Each row is a point. The window is the flat piece filled in between its corners: a triangle in 3 columns, a solid with four corners in 4, and so on. A path goes straight from each point to the next, and from the last back to the first. List the points from which the path goes on through the window.

Window:
[[ 18  -8  -2]
 [-48 -39  71]
 [  5  17 -44]]
Path:
(1): [-23 -25 -23]
(2): [ 38  66 -37]
(3): [34 36  6]
(4): [  6 -20 -10]
(5): [  9  -8 -47]
(6): [-30  53  -6]
(7): [-54  -2  71]
(8): [  3 -75  36]
(9): [-12 -44 -34]
(10): [29  9 16]
(11): [43 33  0]
(12): [-35  -9 -68]
(13): [ -2 -41 -21]
(14): [21  6  3]
(15): [-16  -4  85]
(16): [-69 -54  10]
Through the window after points: 1, 3, 9, 11, 13

Window:
[[  5  -6  31  45]
 [  3 -66  41  47]
 [  1  27 -47   0]
 [-25  36 -63  32]]
Path:
(1): [43  9 -4 41]
(2): [ 35 -29  13  77]
(3): [-17 -35  22  38]
(4): [-9 14 26 30]
(5): [ 29 -59   6  72]
(6): [ 27   0 -65  44]
(7): [-33  58  13  -4]
(8): [-54  -7  25  28]
Through the window after points: 4, 8

Window, 6 rows:
[[-25  -3 -26 -37  60  20]
 [ -1  43  60 -23  50  54]
 [  8 -26  14  -1  63   6]
 [ 27 -28 -22 -34 -39 -77]
 [ 26 -27 -18  13 -93 -32]
 [ 14  13 -27  18 -19 -52]]
Path:
(1): [-40 -22  -7 -33  -6 -11]
(2): [ 60  14 -40  10  31  14]
(3): [ 58  12 -11  13 -56 -12]
(4): [-23 -50   7 -19 -32 -60]
(5): [-105   31  -55  -15   14  -33]
(6): [ 47 -17   9 -27  45  -3]
(7): [ 76   3 -65  -8  -4 -42]
(8): [-29   9   9  23 -28 -45]
(9): [-40 -62  27  32  22 -34]
(10): [ 61  51 -38 -31  21   1]
(11): [ 76   4 -17  11 -52 -29]
(12): [-29 -37   6  -3   5  -4]
Through the window after points: 1, 7, 9, 11

Window (9 x 9):
[[-26  -9  68 -15  28 -14 -50 102 -24]
 [ 52  -6  26 -40 -17   3  19  38   1]
 [ 12 -25  64  31  -7 -63 -38  39 -17]
 [ -3  69 -36   9  58 -11  31 -26 -48]
 [ 54   2 118  22 -83  30  64  14  -1]
 [-54 -22  47  -4  29 -60  22 -31 -27]
 [-13  85   6 -30  49 -40  -7 -30  -4]
 [-29  47 -32   2  53  12 -21 -51   3]
 [ 21  60  -9 -45  62  19 -41 -32 -61]]
Path:
(1): [-61 -16   9 -20 -14   3 -32  24 -31]
(2): [ -8  30 -19 -20 -46  -5 -28   3 -75]
(3): [  7  20  64   4  54 -10  12  29   9]
(4): [13 13 37 -7 27 -8 32 -2 -7]
(5): [ -1  38  22   5  -2 -14  -7   5 -36]
(6): [  6  27  -1  -5 -18  -4 -15 -11 -39]
(7): [-26 -16  68  14  80 -20  47  -3  -1]
(8): [ 74  41  55  13  65 -22  30  -6  -6]
Through the window after points: 2, 4

Window:
[[  13   23    7    5  -41   18  -55    8   11   -3  -31]
 [  -5   42  -26  -36   40   -6   63   14  -13  -56  -84]
 [   2  -15   -7   13  -82   -4   -5  -48  -39  -14   -8]
 [  38   -2   -6  -58    5   32    9   -8  -27   37   18]
 [  20   83   34    3   -2   37   26    2   -2   16   42]
 [  24  -23  -20   22   -7  -60  -35   53    2   -5    6]
 [  11   34   19  -39   10   17  -57   50  -63  -19   18]
 [ -10  -24   -4  -27   27   58   24    8  -26  -10   10]
 [  14   -9   31  -32   24   35    8  -74  -34  -15    8]
 [ -28   10  -22   17   10  -11   -5  -32  -37   31   -2]
 [-101   21  -31    7  -52 -121  -49   -7   23  -22    2]]
Path:
(1): [ 31  60 -48  14  24   6  -8 -62 -17 -16  -2]
(2): [-21 -12  11 -21  -6 -13   0  23 -29   2   3]
(3): [-51 -48  17  -5  12 -32  29  12 -33   4 -32]
(4): [ 36  96 -27 -12 -12  30   7 -30  16 -27   7]
(5): [ -8  23 -25  -8   0 -22  -1  -7  14 -12  25]
(6): [-38  -8  25  -3 -21 -22  -9   8 -77  24 -28]
(7): [-17  13  44 -12 -29   3   8  -6 -66  14  -6]
(8): [ 12  13 -75 -10   4 -11 -35  31  52 -18  15]
(9): [ 44  50 -35  17  -8   8 -34 -13  13 -31   7]
(10): [-25  31  53 -48  12  20  29  35 -58  15   6]
(11): [-41 -47  13 -26 -20   7  21  12 -49  60 -15]
(12): [ 34  21 -11 -33   2  17  -8 -17 -18   1  15]
(13): [  3  25 -36   0   3  30 -39 -21   3 -21 -13]
(14): [-13 -42  16 -28 -38 -51  12  12 -50  10   3]
(15): [  0   0  68 -42  11  10  33 -25 -59  19   8]
(16): [ 18  10 -39   2   7  32 -33 -51  11 -37   5]
Through the window after points: 9, 11, 15

Window, 12 rows:
[[  35   29  -42   86   -9   43  -10   58  -50 -106  -21    3]
 [  71   -9  -53  -44   57  -15  -85   33   11   88   -6    3]
 [   5    3   16   15   17  -35  -30  -50    4   -1  -33   31]
 [ -27  -11  -30   56   16  -21    0   18  -28   41  -57  -50]
 [ -44   16   -3   -6   69   67    8  -21  -85  -27   19  -79]
 [  41  -52   47  -34  -17  -56  -24   94    8   42   74   74]
 [ -12  -28  -12   12  -55   57   20  -43  -45   17   31  -24]
 [ -57   -2   -7   -1  -74  -35  -64   13  -14   -5  -48   67]
 [  -7   42  -19   10  -17  -57   32   14    6   -7  -35   68]
 [  53   51   53  -68   11  -45  -30   -1  -25   -3   24  -19]
 [  30  -80  -93   17   -1  -48   43    9   42  -39  -84    4]
 [  29   25    9   13   28   40   34   20   51   28  -85  -24]]
Path:
(1): [-35  33  -6  21  -9 -23 -27  18  85  37 -34 -38]
(2): [  62  -20  -35  -29   48    9    7    6 -102  -20   -3   35]
(3): [ 39   3   5  25   2 -30  -8  -9 -26  -1 -44  27]
(4): [-19   2 -30 -10 -19   8 -43  46  65  -8  26  13]
(5): [ 15  -8 -34  -1   4  13 -40  44  32  -3  16   3]
(6): [ 39  10  -9   3  36  -6 -12 -37 -82  42 -51 -10]
(7): [ 26   3 -18   6 -14 -21  22  19 -21  12 -38  26]
(8): [-95  42 -14  21   9 -39 -25 -55  53 -62  26  39]
(9): [ 16  11  -4  -8 -13 -17 -28  27   8   5  37  -3]
(10): [  23   -8   44    4   13   35    9   -4 -109   12  -51   45]
(11): [ 40  11  21  13   6 -20   8  49 -61  18 -73  -5]
(12): [-51  -7 -61 -17  -5  12 -35 -19  42  -8  48  -6]
(13): [ 12   4 -45   7 -11  -9   1   4  39  -7 -34 -13]
(14): [ 10 -43 -19  37  10  -1  20  22 -41 -11 -56   4]
(15): [ -1  -3  14   0  34 -38   1 -14 -37  -2 -83  38]
(16): [ 16  -1  -9  15   0 -11 -34 -28  21   4   9   3]
Through the window after points: 1, 5, 7, 13, 15

Window (14 x 14):
[[  27  -29  -23  -67  -40  -28  -43   78  -63    9   33    4   28  -58]
 [ -69   -9   31   39    5  -20   -9 -102   19   -5  -55   -4  -10  -33]
 [  31  -23  -26  -37   12  -34   54   22 -106   -9   17   17    8  -42]
 [ -13    2   25   60   24  -42  -32   21   57   14   -6  -19   97   -7]
 [  39    0   -7   10   10  -19    9  -33  -45  -16   18    7  -27 -121]
 [  -4   20   17   22   16  -76  -25   22   69   24  -15  -48    3   13]
 [  57    8   23  -88  -19   22   26   66  -53  -36   37   19   21  -42]
 [ -14  -35  -14   45   -5  -30   -5  -62   25  -64  -13  -51    6  -21]
 [  34  -63  -35  -17    1    8   31  -26   -7   13   18   41  -22  -61]
 [  56   16  -39  -59  -16   -7    7   61  -25   -6  -51   -7   54  -47]
 [  53  -17   -3  -15  -55   20   32   57  -69   37   24  -27    9  -56]
 [  74   15   12  -41  -11  -34  -40   -8  -18   12   -7  -25   70   17]
 [ -16   24  -39   51  -32  -19   11  -72   -8  -31    5   42  -23  -31]
 [ -47   22  -17    9    7  -46    1  -44   64   26   22  -58   55  -29]]
Path:
(1): [  70  -58   31   36  -52  -55   29   -7  -33   16   -5   29   21 -109]
(2): [ 16  -6  34   3 -10 -78  19 -15  -1  14  14  37  38 -66]
(3): [  7  -2 -53 -15   4  28 -20 -11  -6 -37  -9 -41 -11  -5]
(4): [ 21  -8 -20  10  15   8 -43  -3  -7 -12  -7 -33  11 -30]
(5): [  5   8   8 -10 -23 -52  19 -15  19  10   4   1  24 -44]
(6): [ 33   3  -3  -5 -42 -81  19  -9  17 -28 -24  24  55 -71]
(7): [-38 -23 -14  14  32  32 -34 -18 -10   5  14 -71  -9   7]
(8): [  7  23 -29 -22  19  -1  -6  -8 -21 -22   5 -20  -3 -50]
Through the window after points: 6, 8

Window, 14 rows:
[[  26  -65   34  -25   36    2    5   35  -15    1  -71  -27   65   15]
 [ -26  -20  -36  -15   38   20   35   14  -82   39   -6    6  -31   36]
 [  50  -21   52   41  -38   81  -36  -31  -13   37   14  -30   55   -1]
 [ -30   26   -6  -33   54  -17  -20   -1   43    2   41  -60   22   54]
 [  17  -36   78   13   47    7    6   27   36  -34  110   35  -24  -43]
 [  72  -58   13   43   -8   19  -13  -75   -9   18  -28   39  -31  -19]
 [ -49  -31   39  -24   37  -32  -30   -3  -35   31   17  -92   27   33]
 [ -21   18   15   50  -23   63    5  -59  -20  -25  -14   28  -51  -34]
 [  62 -104   14  -52  -78   38  -18  -20  -24   23  -36   -8  -46   69]
 [  -2   27    1   -8   85   -8  -39   23  -13  -37   62  -13  -48  -57]
 [ -59  -14   -8   22    2  -77  -71   29  -23  -36   64    1   29   34]
 [ -45  -21  -20  -15   24   22   -6   14   -4   68   -7   41   -3  -49]
 [  17  -56  -25 -106  -20  -69   37   12  -32    3    5   32    7    7]
 [ -34   15  -43   60  -31    8   41   20    5   34  -25  -38    4  -28]]
Path:
(1): [ -3 -62 -30  12  56  17 -17  11 -10  -3  20 -21  15 -61]
(2): [ -31 -106  -54  -48   19   12   60  -16  -11  -44  -46  -56   34  -14]
(3): [ 39 -17  53   1  13   1 -27  21 -16  28 -16  12  21  13]
(4): [ 40  58  60 -74 -83 -60 -45   8 -43  30  23  14  -1 -29]
(5): [-22 -68 -34  34  63  37  20 -21  15 -10  26  -5 -25  15]
(6): [-39 -54 -39   3 -10   1   5  -9 -56 -44  31 -36  -2   3]
(7): [  4  38  20  11  22   4 -17   9  15  90 -44  -7   8   8]
(8): [ -6 -10  20 -17  13   0  -3   1 -19  39  -6   0  -6  13]
(9): [-12 -64 -64   5 -31  20  -2 -11 -22  -8 -26 -21   8 -13]
(10): [ -3 -30 -42 -41  54  33   8 -20  -7 -11  41 -40  37  44]
(11): [ -7  -1  56 -11 -43 -59 -27  26  11  40 -28  13 -48  -3]
(12): [-14  72  56  -9  31 -28  -9   8 -10 -11  42  17 -36  24]
Through the window after points: 2, 10
